Each row of a before or after table is a point. One or more steps were done to the points. Then noise was added and the rows were shuffled. The steps act on columns, c1 being the first. What was done? A step turns or swaps two columns, mirrors them in a line or flattens them onto one, adds a multiple of one to another, or multiplies or shifts one. Angles are multiples of 10 degrees, from the lower column toward the higher: turns from -170 to 170, lines from 10 to 170 but not 90. Use the fewest steps. Two steps may share a column if one is a turn and the other turns, adds or multiplies; they go together, in the order done. Otherwise the lowest column goes first.

Before:
-0.030	0.019	-0.036
-0.008	-0.025	-0.030
0.046	-0.003	0.028
0.000	-0.028	-0.035
-0.031	-0.005	0.048
0.008	0.026	-0.009
0.006	-0.040	-0.051
0.012	-0.059	0.002
-0.005	0.022	0.001
0.037	0.002	0.024
0.010	-0.059	-0.007
0.076	-0.015	0.030
0.017	-0.007	-0.046
-0.040	0.022	0.022
After, 14 rows:
-0.037	-0.001	0.042
0.006	-0.027	-0.036
-0.024	0.019	-0.040
-0.002	-0.026	-0.032
0.023	-0.008	-0.042
0.031	0.003	0.030
0.014	-0.057	0.005
0.012	-0.060	-0.008
0.039	-0.002	0.038
0.013	-0.042	-0.050
-0.044	0.021	0.015
-0.006	0.022	0.000
0.068	-0.015	0.043
0.009	0.027	-0.007
Steps: turn c1 and c3 by 10 degrees

Before:
-0.007	0.008	-0.012	-0.040	0.002	-0.007
-0.019	-0.013	-0.022	-0.006	-0.007	-0.056
0.028	0.034	0.036	0.009	0.005	-0.002
0.027	0.034	-0.009	-0.005	-0.004	0.011
0.019	0.009	-0.046	-0.003	-0.036	0.041
-0.002	0.037	-0.008	0.003	0.019	-0.032
-0.088	0.027	0.033	-0.003	-0.001	0.039
0.043	0.010	0.040	0.008	-0.027	0.001
0.046	-0.010	0.044	-0.057	-0.050	0.033
0.038	-0.094	0.041	-0.006	0.008	0.035
0.024	0.008	0.011	0.007	-0.030	0.001
After (11 x 6):
-0.005	0.012	-0.009	-0.040	0.001	0.001
0.028	0.012	-0.009	-0.004	-0.003	0.033
0.042	0.006	0.040	0.008	-0.028	0.010
0.039	-0.088	0.042	-0.006	0.009	-0.049
0.046	-0.032	0.043	-0.056	-0.049	0.016
-0.001	0.047	-0.008	0.001	0.019	0.007
-0.090	-0.013	0.033	-0.003	0.000	0.046
-0.019	0.033	-0.021	-0.006	-0.006	-0.046
0.021	-0.024	-0.046	-0.004	-0.036	0.033
0.028	0.024	0.034	0.009	0.005	0.026
0.026	0.003	0.012	0.005	-0.031	0.007
Steps: turn c2 and c6 by 50 degrees

Before (10 x 8):
-0.022	-0.026	0.004	0.013	-0.011	-0.008	0.003	-0.011
0.008	-0.037	0.014	0.042	0.010	-0.045	0.033	0.000
0.012	0.007	0.065	0.014	0.026	-0.007	0.024	0.025
0.011	0.036	-0.001	0.019	0.038	-0.017	0.058	0.033
-0.013	0.021	0.022	-0.014	0.010	-0.020	0.006	0.030
-0.015	-0.024	0.006	-0.003	-0.037	0.026	-0.015	-0.044
-0.039	-0.021	-0.004	0.018	-0.019	0.030	-0.022	0.002
0.004	-0.022	0.034	0.000	0.043	-0.007	-0.004	-0.003
-0.023	-0.010	0.021	0.039	0.008	-0.022	0.000	-0.031
-0.053	-0.018	0.011	-0.017	-0.017	0.028	0.031	-0.025
After (10 x 8):
0.036	0.000	-0.011	-0.015	0.015	0.004	-0.068	0.033
0.024	-0.027	0.022	-0.048	0.011	0.035	-0.027	0.003
-0.065	-0.025	0.001	-0.015	-0.006	0.005	-0.006	-0.015
-0.039	0.018	-0.006	0.010	-0.002	0.021	-0.022	0.031
-0.118	-0.029	-0.016	-0.014	-0.018	-0.032	0.013	-0.004
-0.069	-0.015	-0.010	-0.041	0.019	0.014	-0.019	-0.027
-0.044	-0.035	-0.014	0.009	-0.020	-0.025	0.001	-0.055
-0.159	-0.007	0.021	0.021	-0.007	-0.024	-0.026	-0.030
0.034	0.061	0.053	-0.022	0.026	0.012	-0.028	0.044
0.012	-0.032	-0.020	-0.001	0.041	0.007	-0.027	0.012
Steps: multiply c1 by 3; turn c3 and c7 by -120 degrees; add 0.5 times c3 to c2; turn c4 and c6 by -170 degrees; turn c5 and c8 by 20 degrees

Before (13 x 9):
-0.018	0.003	-0.060	-0.021	-0.045	-0.041	-0.058	0.014	0.024
0.058	-0.027	-0.012	0.000	-0.033	-0.004	-0.035	-0.016	0.012
-0.020	0.002	-0.050	-0.010	0.017	0.036	-0.002	-0.037	0.027
0.050	0.042	-0.032	-0.038	0.004	-0.006	-0.024	0.067	-0.018
0.013	0.010	0.036	-0.039	-0.030	-0.042	0.031	0.034	0.018
-0.030	-0.001	0.001	-0.016	0.011	-0.029	-0.023	0.010	-0.006
0.000	0.013	0.033	-0.020	0.026	0.029	-0.016	0.021	-0.001
0.010	-0.025	0.062	0.021	0.041	0.009	0.027	0.031	-0.035
0.008	-0.015	0.001	0.010	-0.043	-0.037	-0.038	-0.044	-0.040
-0.020	0.041	0.045	0.004	-0.034	-0.009	0.010	0.004	0.003
0.006	-0.038	-0.016	-0.025	-0.012	0.035	-0.015	-0.039	-0.007
0.029	0.035	0.016	-0.012	0.021	-0.007	-0.011	-0.003	0.011
-0.052	-0.030	-0.020	0.002	-0.016	-0.008	0.007	0.004	0.032
After (13 x 9):
0.025	0.012	0.037	-0.010	-0.029	0.034	0.030	-0.043	0.040
-0.039	0.042	0.045	0.006	-0.032	0.005	0.010	-0.009	-0.002
-0.038	0.002	-0.049	0.014	0.018	-0.039	0.000	0.037	0.024
0.023	-0.026	0.060	-0.012	0.039	0.033	0.029	0.010	-0.038
0.011	-0.036	-0.018	-0.022	-0.012	-0.037	-0.013	0.034	0.013
0.001	0.012	0.034	-0.015	0.027	0.021	-0.016	0.029	0.014
-0.106	-0.029	-0.019	0.028	-0.018	0.002	0.007	-0.006	0.016
0.101	0.042	-0.032	-0.040	0.002	0.067	-0.024	-0.009	0.015
0.115	-0.025	-0.012	0.011	-0.036	-0.013	-0.034	-0.004	0.007
-0.057	0.001	-0.002	-0.015	0.012	0.010	-0.025	-0.029	0.007
0.015	-0.015	-0.001	-0.026	-0.043	-0.045	-0.036	-0.036	-0.035
0.058	0.033	0.018	-0.001	0.019	-0.003	-0.011	-0.007	0.017
-0.035	0.002	-0.059	0.006	-0.046	0.013	-0.060	-0.040	0.031
Steps: multiply c1 by 2; turn c4 and c9 by -50 degrees; swap c6 and c8

Before:
0.017	0.077	0.001	0.047	-0.011	-0.036	-0.011	0.023	-0.020	0.013	-0.031	-0.077
-0.080	-0.008	-0.002	0.035	0.002	0.006	-0.020	0.002	0.041	0.005	-0.056	0.016
-0.083	0.008	-0.010	-0.011	0.014	-0.012	-0.039	0.007	-0.004	-0.002	-0.014	0.029
-0.018	0.034	-0.015	-0.020	-0.017	0.007	-0.034	-0.005	0.033	-0.013	0.019	0.027
-0.013	-0.032	0.055	0.059	0.013	-0.043	0.011	-0.016	0.037	-0.029	0.044	-0.027
-0.019	0.040	-0.043	0.033	0.001	0.026	-0.007	0.049	0.012	0.032	0.019	0.005
-0.041	0.051	0.012	0.019	-0.008	-0.018	-0.004	-0.005	0.012	-0.031	-0.006	0.030
0.005	0.007	0.004	0.034	0.073	-0.038	-0.026	0.005	-0.026	0.027	-0.051	-0.008
0.031	-0.010	0.014	0.041	-0.020	0.034	-0.031	0.093	0.002	0.014	0.008	0.032
0.011	0.025	0.027	0.033	0.002	0.009	0.029	0.042	-0.002	0.031	-0.002	-0.043
After, 10 rows:
0.032	-0.014	0.011	0.010	-0.025	0.008	-0.060	-0.076	0.000	0.011	0.035	-0.049
0.012	0.025	0.005	0.052	-0.006	-0.002	0.011	-0.050	-0.005	0.031	0.008	0.015
0.006	0.008	-0.024	0.031	0.061	-0.051	-0.027	0.003	-0.027	0.027	-0.039	-0.014
-0.017	0.042	-0.007	0.019	0.014	0.019	-0.025	-0.046	0.012	0.033	0.024	-0.026
-0.014	-0.032	0.000	0.063	-0.005	0.044	0.015	0.011	0.038	-0.028	-0.045	-0.017
-0.018	0.035	0.005	-0.034	-0.009	0.018	-0.032	0.017	0.033	-0.013	0.006	-0.008
0.015	0.076	0.005	0.088	-0.012	-0.029	-0.021	-0.019	-0.017	0.010	-0.036	0.029
-0.041	0.051	0.003	-0.007	-0.009	-0.006	-0.002	0.006	0.011	-0.030	-0.017	-0.035
-0.081	-0.009	0.000	0.017	0.004	-0.056	-0.021	0.006	0.041	0.004	0.007	-0.037
-0.083	0.009	-0.005	-0.028	0.014	-0.011	-0.036	0.008	-0.002	-0.002	-0.011	-0.012
Steps: flatten c3 and c5 onto the line at 110 degrees; mirror c4 and c12 in the line at 160 degrees; swap c6 and c11; mirror c7 and c8 in the line at 170 degrees

Before:
-0.003	-0.017	0.006	0.044	-0.030	-0.011	-0.005	-0.031	-0.028	-0.019	-0.026	-0.034	-0.047	0.050
-0.055	0.002	-0.014	-0.007	0.050	0.056	-0.024	-0.030	0.003	-0.020	0.039	0.037	-0.014	0.030
0.009	0.000	-0.001	0.042	0.008	-0.041	0.010	-0.026	0.032	-0.002	-0.039	-0.047	-0.019	-0.001
0.038	-0.008	-0.007	0.046	-0.027	0.010	-0.039	-0.034	-0.011	-0.012	-0.009	-0.013	-0.031	0.009
-0.018	-0.003	-0.060	-0.027	0.029	0.026	-0.033	-0.024	-0.019	-0.058	0.022	0.017	0.005	0.050
0.005	-0.063	-0.038	0.032	0.033	0.018	-0.069	-0.033	-0.053	-0.011	-0.008	0.005	-0.043	0.054
-0.064	0.022	-0.064	-0.008	0.026	-0.009	0.011	0.030	0.019	-0.026	0.055	0.058	0.005	0.006
0.029	0.020	0.010	0.058	-0.002	-0.014	0.013	-0.015	-0.037	0.005	-0.051	-0.033	-0.002	0.014
-0.033	0.058	0.026	0.019	0.006	-0.036	-0.028	0.014	0.040	0.013	-0.007	-0.007	0.006	0.023
-0.025	-0.001	-0.015	-0.032	0.048	-0.001	-0.021	0.001	-0.019	-0.051	0.041	0.041	-0.035	0.008
-0.059	-0.004	0.041	0.002	-0.005	0.016	-0.029	0.053	0.046	0.010	-0.007	-0.026	0.037	-0.001
After, 11 rows:
0.023	-0.001	-0.040	0.031	0.009	-0.007	-0.061	-0.031	-0.056	-0.012	-0.009	-0.017	-0.044	0.054
0.005	0.118	0.025	0.016	-0.008	0.016	-0.018	0.015	0.039	0.013	-0.008	0.031	0.007	0.023
-0.001	0.078	0.011	0.062	-0.043	-0.017	0.001	-0.017	-0.035	0.003	-0.048	0.031	-0.005	0.015
0.002	0.060	-0.017	-0.010	0.054	-0.010	-0.002	-0.029	0.005	-0.022	0.041	-0.067	-0.016	0.032
0.017	0.052	-0.007	0.045	-0.059	-0.014	-0.047	-0.036	-0.008	-0.011	-0.011	-0.001	-0.034	0.006
0.004	0.056	0.041	-0.001	-0.007	-0.029	-0.008	0.051	0.044	0.013	-0.005	0.007	0.035	0.000
0.003	0.059	-0.015	-0.032	0.070	0.030	-0.012	0.002	-0.018	-0.052	0.043	-0.024	-0.039	0.007
0.008	0.056	-0.059	-0.029	0.046	-0.003	-0.021	-0.024	-0.018	-0.060	0.021	-0.031	0.006	0.049
0.003	0.041	0.006	0.044	-0.063	-0.019	-0.006	-0.030	-0.027	-0.016	-0.029	0.029	-0.045	0.052
-0.002	0.060	0.001	0.044	-0.022	-0.009	0.006	-0.024	0.032	-0.002	-0.038	0.064	-0.019	-0.003
-0.010	0.082	-0.065	-0.005	0.033	0.053	0.026	0.029	0.021	-0.030	0.054	-0.027	0.006	0.005
Steps: flatten c1 and c7 onto the line at 110 degrees; shift c2 by 0.060; add -0.7 times c4 to c5; turn c6 and c12 by -130 degrees

Before (13 x 18):
0.002	-0.003	0.036	0.040	0.010	0.041	0.043	-0.028	0.037	0.020	0.039	0.001	0.024	0.042	0.009	-0.006	0.027	0.022
0.016	0.020	-0.025	0.035	-0.005	-0.020	0.022	0.054	-0.005	-0.034	-0.017	-0.016	0.029	0.044	0.019	-0.060	0.050	0.011
-0.030	0.012	-0.049	0.019	0.049	0.022	0.032	0.038	-0.048	0.000	-0.030	-0.061	0.027	0.017	-0.021	0.012	-0.015	0.050
0.011	-0.064	0.008	0.007	0.037	-0.011	0.037	-0.011	0.032	-0.039	-0.004	-0.006	-0.031	0.024	0.028	-0.054	0.015	0.042
-0.011	-0.063	-0.016	-0.003	0.031	0.013	0.049	0.022	-0.031	0.042	-0.038	-0.035	0.019	0.018	-0.016	0.033	0.012	0.045
0.006	-0.046	-0.006	-0.002	0.042	-0.016	0.008	-0.030	-0.046	0.014	0.034	-0.039	-0.038	-0.019	-0.038	0.019	0.017	-0.024
0.043	0.002	-0.022	0.008	-0.015	0.047	0.042	0.044	0.040	0.000	0.020	-0.017	0.011	0.033	-0.057	0.033	-0.017	-0.014
0.026	0.011	0.002	-0.023	-0.040	-0.017	-0.013	-0.024	0.026	-0.040	0.018	-0.038	-0.033	-0.041	0.004	-0.036	0.047	0.054
0.001	-0.048	0.040	-0.017	-0.040	-0.001	0.015	0.020	0.022	-0.002	0.005	-0.036	-0.003	-0.038	-0.067	-0.043	0.038	0.025
0.024	-0.053	0.001	-0.045	-0.034	0.057	-0.044	-0.007	0.025	0.037	0.006	-0.063	-0.019	0.039	0.013	-0.053	0.003	-0.028
0.004	0.020	-0.014	0.016	0.007	-0.006	-0.018	0.037	-0.009	0.007	0.029	-0.079	-0.030	-0.049	0.005	-0.001	0.028	0.003
0.024	0.021	0.036	-0.009	0.022	-0.029	-0.043	0.029	0.025	-0.027	-0.019	0.006	0.026	0.002	-0.043	0.033	0.031	0.026
-0.021	-0.042	-0.017	-0.041	0.036	-0.013	0.015	-0.022	0.007	0.050	-0.024	0.000	-0.013	0.037	0.014	-0.044	0.004	-0.005
After:
-0.002	-0.048	0.040	-0.036	-0.018	0.002	0.015	0.018	0.021	-0.004	0.005	-0.039	0.040	-0.018	-0.069	-0.042	0.039	0.024
0.002	-0.001	0.037	0.042	0.030	0.042	0.044	-0.027	0.036	0.018	0.040	0.002	0.065	0.040	0.007	-0.006	0.027	0.022
-0.022	-0.041	-0.018	0.038	0.058	-0.013	0.014	-0.021	0.009	0.049	-0.025	-0.001	0.028	-0.040	0.014	-0.043	0.003	-0.006
-0.011	-0.063	-0.016	0.017	0.049	0.014	0.050	0.022	-0.031	0.042	-0.038	-0.036	0.060	-0.005	-0.017	0.033	0.011	0.044
0.005	-0.045	-0.007	-0.018	0.062	-0.016	0.010	-0.028	-0.047	0.014	0.033	-0.041	0.002	-0.001	-0.037	0.021	0.018	-0.025
0.015	0.018	-0.024	0.044	0.014	-0.019	0.021	0.055	-0.001	-0.034	-0.018	-0.015	0.071	0.037	0.019	-0.059	0.048	0.010
0.025	-0.056	0.002	0.037	-0.012	0.056	-0.048	-0.007	0.025	0.037	0.007	-0.061	0.021	-0.044	0.012	-0.052	0.001	-0.025
-0.030	0.013	-0.049	0.018	0.067	0.020	0.029	0.039	-0.049	-0.001	-0.032	-0.061	0.070	0.023	-0.021	0.015	-0.012	0.052
0.040	0.003	-0.020	0.031	0.003	0.045	0.039	0.043	0.040	-0.002	0.019	-0.016	0.056	0.006	-0.058	0.032	-0.014	-0.014
0.027	0.009	0.004	-0.041	-0.021	-0.015	-0.013	-0.025	0.026	-0.040	0.016	-0.039	0.008	-0.023	0.005	-0.039	0.048	0.055
0.011	-0.065	0.008	0.024	0.056	-0.009	0.036	-0.015	0.032	-0.040	-0.006	-0.005	0.009	0.009	0.028	-0.055	0.014	0.043
0.027	0.022	0.035	0.004	0.040	-0.028	-0.043	0.029	0.026	-0.026	-0.018	0.004	0.067	-0.009	-0.040	0.032	0.030	0.025
0.006	0.019	-0.013	-0.047	0.028	-0.006	-0.018	0.036	-0.007	0.006	0.028	-0.077	0.014	0.016	0.003	0.000	0.028	0.003
Steps: swap c4 and c14; shift c5 by 0.020; shift c13 by 0.040

Before (13 x 24):
0.031	-0.001	0.050	0.039	-0.022	-0.060	0.011	0.014	0.039	-0.036	0.015	-0.010	-0.031	-0.024	-0.024	0.029	0.054	0.002	-0.027	0.024	0.048	-0.010	-0.025	0.032
0.010	-0.009	0.023	-0.001	0.012	0.010	0.035	0.001	0.044	-0.019	0.032	-0.008	-0.011	-0.028	-0.032	-0.006	0.003	0.024	0.019	-0.006	-0.017	-0.009	0.040	-0.010
0.009	0.019	-0.016	-0.016	-0.003	0.006	0.008	-0.004	0.014	-0.054	-0.001	0.037	0.008	-0.034	-0.019	0.026	0.028	-0.010	0.015	0.007	-0.005	0.013	-0.045	0.017
-0.019	-0.060	-0.020	0.016	0.011	0.025	0.007	-0.001	0.039	0.004	0.038	0.043	-0.041	-0.056	-0.007	-0.036	0.041	-0.012	-0.020	0.031	-0.022	-0.005	-0.044	-0.024
-0.004	0.031	0.040	0.055	-0.061	-0.021	0.020	-0.022	0.008	-0.007	0.071	0.033	0.005	0.010	0.004	-0.018	0.040	-0.028	-0.019	-0.009	0.043	-0.047	-0.037	0.022
-0.012	-0.005	-0.009	-0.019	0.020	0.018	-0.037	0.008	-0.002	-0.006	-0.008	-0.003	0.028	-0.012	0.027	0.022	-0.005	0.021	-0.021	0.025	0.060	-0.050	0.028	0.040
-0.009	-0.053	-0.039	0.059	-0.027	-0.008	-0.020	-0.011	-0.019	0.004	-0.008	0.051	0.049	-0.042	0.038	-0.033	0.008	0.025	-0.047	0.037	-0.022	-0.022	-0.020	0.039
0.029	-0.018	0.040	0.048	-0.040	-0.013	0.007	0.031	0.024	-0.016	0.000	-0.011	0.007	0.009	-0.011	0.047	-0.002	-0.021	0.012	0.030	0.017	-0.071	0.025	-0.009
-0.001	0.001	0.010	-0.010	-0.013	0.023	0.016	0.034	0.025	-0.033	-0.018	0.019	0.025	-0.016	-0.033	-0.003	0.032	-0.007	-0.009	-0.008	0.044	-0.053	0.025	0.020
0.034	0.021	-0.031	0.000	0.016	-0.062	0.040	-0.025	0.019	-0.041	-0.003	0.022	0.019	-0.012	-0.026	-0.041	0.022	-0.002	0.027	-0.004	0.018	-0.070	0.019	0.020
0.063	-0.046	0.027	-0.015	-0.030	0.014	-0.006	-0.056	-0.030	0.007	0.004	0.071	0.023	0.012	0.022	-0.037	-0.014	-0.013	-0.019	-0.051	0.016	-0.033	-0.031	0.022
-0.011	0.020	-0.006	0.021	0.022	-0.011	-0.003	-0.054	-0.006	-0.031	0.011	-0.006	0.035	-0.058	-0.028	0.031	0.019	0.007	-0.025	0.019	0.025	-0.020	0.004	-0.026
-0.020	-0.029	0.017	-0.021	-0.063	-0.019	0.016	0.008	0.011	-0.073	-0.006	0.071	0.017	0.019	-0.029	0.018	0.013	-0.019	-0.020	-0.037	0.041	-0.045	-0.030	-0.020
After, 13 rows:
-0.066	0.004	0.026	-0.013	-0.005	0.015	-0.006	-0.055	0.014	0.007	0.002	0.071	0.022	-0.033	0.022	-0.038	-0.015	-0.015	0.034	-0.041	0.034	-0.030	-0.035	0.022
-0.077	0.005	0.019	-0.024	0.014	-0.019	0.014	0.006	0.020	-0.073	-0.005	0.072	0.015	-0.065	-0.027	0.017	0.012	-0.020	-0.007	-0.032	-0.068	-0.031	-0.045	-0.021
-0.051	-0.006	0.041	0.047	0.010	-0.013	0.009	0.033	-0.009	-0.016	-0.001	-0.013	0.006	-0.041	-0.010	0.048	-0.003	-0.021	-0.024	0.030	0.003	0.028	-0.070	-0.009
-0.048	-0.003	-0.006	0.022	0.045	-0.011	-0.005	-0.055	0.024	-0.031	0.012	-0.004	0.033	0.041	-0.028	0.030	0.020	0.006	0.008	0.015	-0.039	0.003	-0.020	-0.028
-0.091	0.003	0.040	0.055	0.027	-0.022	0.018	-0.021	0.019	-0.007	0.071	0.032	0.006	-0.061	0.004	-0.017	0.040	-0.027	-0.006	-0.014	-0.056	-0.039	-0.047	0.023
0.058	-0.006	-0.022	0.016	0.056	0.022	0.006	-0.002	0.026	0.003	0.042	0.041	-0.041	0.029	-0.008	-0.035	0.042	-0.013	-0.035	0.042	0.011	-0.044	-0.003	-0.021
-0.126	-0.007	-0.009	-0.020	-0.023	0.019	-0.037	0.009	0.021	-0.007	-0.009	-0.003	0.030	0.022	0.027	0.020	-0.004	0.022	0.004	0.024	-0.086	0.030	-0.048	0.041
-0.054	0.001	-0.030	-0.003	0.035	-0.062	0.041	-0.027	-0.025	-0.041	-0.002	0.022	0.019	0.019	-0.025	-0.040	0.025	-0.004	-0.022	-0.007	0.007	0.018	-0.071	0.017
0.030	0.000	0.021	0.000	0.048	0.009	0.036	0.002	-0.009	-0.019	0.032	-0.009	-0.011	0.020	-0.032	-0.005	0.003	0.024	-0.047	-0.005	0.028	0.040	-0.009	-0.011
-0.119	-0.003	0.049	0.040	0.040	-0.060	0.010	0.014	0.034	-0.036	0.015	-0.010	-0.032	-0.011	-0.023	0.030	0.053	0.002	-0.034	0.024	-0.033	-0.024	-0.009	0.032
-0.097	0.002	0.008	-0.010	0.031	0.021	0.017	0.036	0.013	-0.030	-0.018	0.021	0.026	-0.005	-0.037	-0.004	0.032	-0.009	-0.024	-0.008	-0.054	0.025	-0.052	0.019
0.052	-0.006	-0.038	0.058	0.035	-0.009	-0.020	-0.012	0.044	0.004	-0.008	0.053	0.050	-0.010	0.037	-0.033	0.007	0.024	0.028	0.046	0.020	-0.018	-0.023	0.038
0.007	-0.002	-0.015	-0.018	0.039	0.004	0.010	-0.003	-0.013	-0.054	-0.001	0.037	0.007	0.008	-0.019	0.026	0.027	-0.010	-0.015	0.004	0.014	-0.044	0.015	0.017
Steps: multiply c21 by 2.5; turn c1 and c21 by 120 degrees; flatten c2 and c20 onto the line at 100 degrees; turn c5 and c14 by 110 degrees; add 0.7 times c7 to c5; mirror c9 and c19 in the line at 140 degrees; swap c22 and c23
